Rows are points. Before rounding, the points of a table are all equally far from one centre. They may lie mostly on one side of it. Where is the centre, to within rounding?

Points, 5 rows:
[[ 24  50]
 [-12  63]
 [-15 -59]
 [-73   9]
 [-59  42]]
Centre: [-13   2]

Points, 14 rows:
[[-19   2  17  32 -16  86  -2  28]
 [-24 -48  42  54 -19  90  15  37]
 [ -7 -12  58  65 -45  73   1   9]
 [-29 -13  50  72 -26  53   6  49]
 [ -4 -33  42  32 -53  66  42   5]
 [-18 -64  11   4 -28  85   8   7]
 [ 20 -19 -17  -3 -26  65  20  33]
 [-18 -48   9 -13 -43  44 -40  27]
 [ 11  -5  42  12 -52  72  -3  35]
 [-36 -34 -18  24 -26  57 -17  -1]
 [  3 -15  10   3   3  95   0  37]
 [ 45 -62  39  22 -19  87  15  55]
 [-16 -33  44  40 -51  47  14 -39]
 [-25 -24  12  60 -23  82  17  27]]
Centre: [ 17 -43  33  34   4  25  -5  13]

Points (20 x 14):
[[  0 -12   0 -34 -14 -55  43  46 -42  22  21 -12  41  -7]
 [-38 -36  23  -2   9 -88   7  21 -11  -7  -3   8 -55  45]
 [-43 -45 -52 -59  30  -5  33  26 -52   3   1  12 -27  40]
 [-35 -41 -53 -33  -6 -45  21  10 -31   3  12  33  61  -3]
 [-18 -26 -25 -37  -5 -65 -30  21  -9  29 -16  46 -17  16]
 [-19 -51  16  75  10 -95  53   6 -15  48  -5 -30  13  30]
 [-32  38  -6 -29  31 -22  30  63 -75  -8   5   5  -5  25]
 [ 15 -19 -56 -45 -25 -71 -20  22 -24   3  19   6 -16  -8]
 [-43 -26 -52 -13 -14 -31 -17  57 -28  41   2  10 -20  60]
 [-30 -47 -27 -50  -1  -7  12  53   8  44  25  -5   4 -21]
 [-44 -54 -28 -56  35 -13 -15  19 -24  29  -9  13   6  25]
 [-44  14 -37 -40  52 -54  39  42  22 -12  20  50   0   9]
 [  6 -19 -10 -54  34 -75  25  32  -6   9  13  40   4  -8]
 [-16   5 -45 -31  37 -36  28  46 -45  36 -50 -50  22  17]
 [-18 -48 -13 -31 -12 -18  56 -30  -1  83  -1  -4  18  28]
 [ 25 -20 -23 -51  61  11  64  30 -39   9 -20   6 -50   3]
 [-32 -51 -32 -43  42 -41   8  41 -54   5  32  16  23 -16]
 [-43 -72 -47  -5 -29 -14  47  50 -34  25  42 -23   6  20]
 [-42 -36 -45 -25  38 -41   1  30 -59  22   2  51  28  33]
 [-61 -31  15  -9  81 -29  45  11  -1  62  -2  31  10  30]]
Centre: [-15  -1 -34  39  25 -17  27 -10 -14  12   9  -5 -18  -3]

Points, 31 rows:
[[ 42  27 -11  35  19   9 -21  -7 -19  58 -31  32 -17 -60 -35  43 -38  29
   -3 -36  12  66  -9 -45]
 [ -3  32 -21 -14  38  -8   7  19   5  49 -27  28 -54 -73 -28  33 -52  10
    2  26  17  36 -41 -47]
 [ 11  38  -9  24  18 -46   6  18  -7  23 -36  47 -34 -72 -18  15 -49  24
    8  19  39  38  -2 -52]
 [  5  23  -1  -5  43 -34  34 -13  -4   1 -23  36 -25 -45 -30  30 -74  17
   38 -10  33  85 -18 -49]
 [ 19  24 -15   9 -15  28 -12 -27 -31  22 -24  46  -8 -10  12   2 -59  68
    2 -21  24  46 -12 -67]
 [ -1  30 -34  21  -6 -27  -1 -12 -27  19 -24  43 -15 -57 -40  43 -14  13
   22 -35  49  71 -63 -26]
 [ 20  40 -36 -66  24 -10  69 -46  -6 -11 -53  11 -40 -41 -23   2  -6   5
   40  -1  43  56 -10 -23]
 [ 31  52  -6  24  20 -31  33  12 -16  33  -8  25 -56 -71  -9   4 -13  30
   -1  23  45  22  -8 -56]
 [ 20  25   8 -15 -49 -18  33  25   7  25 -28  27 -51 -46 -37   9 -39  -7
    3 -19  43  45 -19 -81]
 [ 36  50  -1 -10  14   3  12  -6 -30  67 -43  71 -45 -50 -10  35 -65  29
    9  23  51  46 -15 -27]
 [ -3  42 -33 -11 -20  21   5 -25 -10   4 -31  43 -31 -46  -9  21 -65   0
  -27 -45  57  19 -30 -58]
 [ 33  33 -54  -2  32   6  13  14 -26  35 -46  17 -35 -39 -56  12 -44  35
  -18  12  58  35 -32 -40]
 [ 22  14 -37  36  17   5  -9   6 -22  31 -45   3 -30 -51 -19  33 -56  -7
   35   2  58  72 -21 -47]
 [  8  21 -28 -15  40 -11   3  -7 -17  35   9 -22 -23 -95 -27  13 -51  -9
   11 -12  60  37 -15 -33]
 [ 24  16 -46  -4   4   0  62  50 -18  49 -21  18 -21 -73   6  15 -27   4
  -14   7  18  42 -32 -36]
 [ 24  57 -12 -10  56  -6  53 -37  -6  30 -56   4 -30 -35 -33  11 -39  16
    3   0  71  52 -16 -55]
 [ 42  23 -61  -1  -1 -17  18  -1 -26  17   7  50  -7 -74  -1  -7 -37  17
    3  -8  13  34 -51 -29]
 [ 12  45 -16  10  21   0  19  24 -66  11 -30  25 -37 -36 -39  32 -29  18
   30 -22  85  14 -53 -30]
 [ 28  37 -36  -6   6 -40   1 -10   8  24  -8   2 -17 -92 -18  17 -67  -7
    0  24  43  33 -48 -34]
 [ -2  10 -47  25  15   9  37  -4  14  31 -43 -14 -52 -29  -9  -8 -50   1
    4   2  37  49 -46 -50]
 [ -2  22  -6  42  25 -28  20 -14 -28  -1 -13  36 -55 -43 -55  12 -32  34
    6   1  55  45   2 -58]
 [ 17  61 -16  14  16   4  12 -15 -19  -4 -77   9 -31 -77 -60  30 -43  21
   -8 -11  62  20 -12 -20]
 [ 10  57 -19  -8  19  39  -9 -21 -24  31 -34  14 -25 -71 -39  13 -19  43
   18   8  31  58 -46 -47]
 [ 50  47 -29  27  17   0  11 -26 -17  58 -47  22 -51 -48  -5  36 -23  27
  -18  -6  20  27 -55 -49]
 [  7  16  13  13  12  -5  15 -21 -17  60 -52  55 -15 -80 -12  44 -19  20
  -24  11  41  53 -44 -38]
 [ -4  50   6   7   1   0  25  28  -9  41 -48  39  18 -78 -12   8 -57  22
  -33   2  50  52  -3 -27]
 [ 12  26   0   0 -32 -13   0  -5 -29  58 -36  13  -3 -78 -28  -7 -28  51
   30  39  47  52 -46 -12]
 [  9  32 -27  -2   6 -17  22 -25 -26  33 -28  20 -39 -69 -28  45 -35  24
  -24 -16  57  62 -17 -67]
 [  3  48 -10  28   5  -1  19 -16 -34  73 -40  31 -47 -54 -26  14 -17  -3
  -41   6  76  40 -16 -31]
 [ 24  37 -31 -17  12  12   1   5  -2  12 -57  29 -47 -69   7  13 -54  20
    8 -16  13  72  -7 -31]
 [ -1  42 -19 -13  26  -3   2  -5 -18  51 -54  31 -31 -59 -15  12 -61  19
   -8  14  41  41 -34 -66]]
Centre: [ 13  26   8 -10  -9   0  21 -19 -17  18 -10   4   2   3 -22  37 -20  -9
   8  12  10  15  -1   4]

Points:
[[-37  14  12 -26 -33   0 -18 -27 -14   9  15 -25 -38  11  38 -38  -2 -25
   12 -25  12 -41 -17   6]
 [-41 -23  20 -15   1 -20 -21  -6  37   7  30 -12 -19 -14   0   9 -16 -27
   32 -19  21 -33  44  -6]
 [-33  20   5  30  16 -37 -39  10  16  16  13 -54 -70  -7  -5 -27  10 -34
   15  -8  24 -29  17 -25]
 [-26 -16  27 -17  36 -14 -23   5  43  11  32 -27 -42  27  25 -14 -37  17
    8  -9   6 -41  -9  -4]
 [-36   2  26  -5 -25  17 -52  -2  31 -20  12  12  -9   5  41 -42 -22   6
   31   1  42 -51  16  14]
 [-32  -4 -28 -22   0  -8 -61 -12  41 -10   9 -52 -37  19   6 -18 -16 -51
    2 -24  34 -34  20   6]
 [-17  -2  27 -19 -12 -20 -38   0  85   7   0 -27  14  21  -8  26  19 -26
  -10  12   8 -18   8  15]
 [-13   0  13   6  -4 -21  13 -29  14  -2   1 -19 -40   0   7 -14   0 -58
  -19   1  14 -57   1  26]
 [-35  12  23 -19  -6  -1 -33 -17  40  47 -16 -32 -44 -29   3 -11  12 -17
  -16   8  17 -25   9   0]
 [-16   8  43 -44 -15 -28 -43   2   6 -14 -12 -14 -22  -9  -9   8   3 -37
   -4 -25  15 -26   0   9]
 [-46  -6  22   7 -17  12 -31  -2  31  -9  17  -9 -31 -26  23 -30 -13 -16
  -14 -22 -14 -38 -26  -2]
 [-54  22  34   5  -9 -27 -51 -38  28   4 -20 -52  -1  22  49 -21 -15 -22
   11 -18  17 -33  29  -1]
 [-39  -8   6  27  20  -8 -25   1  22  28 -17 -47  35  16  36 -11   4 -47
    7  -8  45 -55  36  20]
 [-26 -35  18   3  -3 -36  -3 -56  20  24 -31  15 -13 -25  -3  -4 -13   2
  -27  10  -4 -38  12 -17]
 [-66  39 -13 -24 -16 -44 -25 -21  31  31  -6  -8   6  14  21 -15 -32 -24
    1   2  23 -28  30  -4]
 [-12   0   4   0   3 -42 -28 -40  55  22 -11 -46 -46  13  20 -17  16 -22
  -56   4   7 -50 -10 -26]
 [-26  -7  39   2 -42 -30 -36 -15  30  -2 -13  -8 -15 -20  31 -13 -11 -18
   12 -29   2 -53  24   6]
 [-46  16  25 -10   7 -26 -25 -27  33  27  11 -34 -25  33  24 -13  -5 -40
   11 -40  25 -51  11  -6]
 [-32  20  15  -7  -4  -6 -17 -58   2 -25  33 -16 -11  35  -1 -49  12  -4
   15  -2  -6 -43  14  40]
 [  0  14  24  23  23 -38 -25   2  19  30  29 -51  -2   9   2 -10   0 -25
   -2 -52  11 -45  -4   2]
 [-62 -14   8 -30 -20 -30 -29 -42  10  19  -4 -11  -3   8  13 -24  -1 -33
  -10 -19   5 -80   6 -16]
 [-37 -15  39 -12  17   6  -7  -4  30  16  17  10 -25  14  -7 -25 -10  -9
    2  -3  32 -20  53   8]
 [-18   0  21   7  -1 -29 -39 -14  25  24  15  10 -24 -19  14 -19  19 -33
   -5   6  31 -95  -4 -34]
 [-35 -29  23 -24  15 -41 -53 -16  19  10   4 -18 -49  -3  49 -12   0  -3
  -31 -11  33 -54  24  -3]
 [-50  18  -7 -17  -6 -19 -47 -12  10  14  40 -40 -38   2  31 -43  19 -16
  -23 -26  63 -44   6   1]
 [-39  -3   6  -7  15 -33 -48 -14  23  43  -2 -39  11 -25  13  -1  13 -34
   -9 -23  38 -71  25 -25]
 [-22 -20 -25   7   6 -35 -56 -37  29  54 -17 -11  -6   0  33 -25  11 -17
  -42  -5  19 -65  20   4]
 [-54  10 -16  28 -15 -36  -2 -31  15  41 -20 -48 -20  36  24 -13   5 -28
   -8 -19   6 -67  15   8]]
Centre: [-22  -7 -13  10   4 -26 -26  -7  13 -12  -8 -20   2  17   7 -17  21  11
   5  10  28 -23  -5 -14]
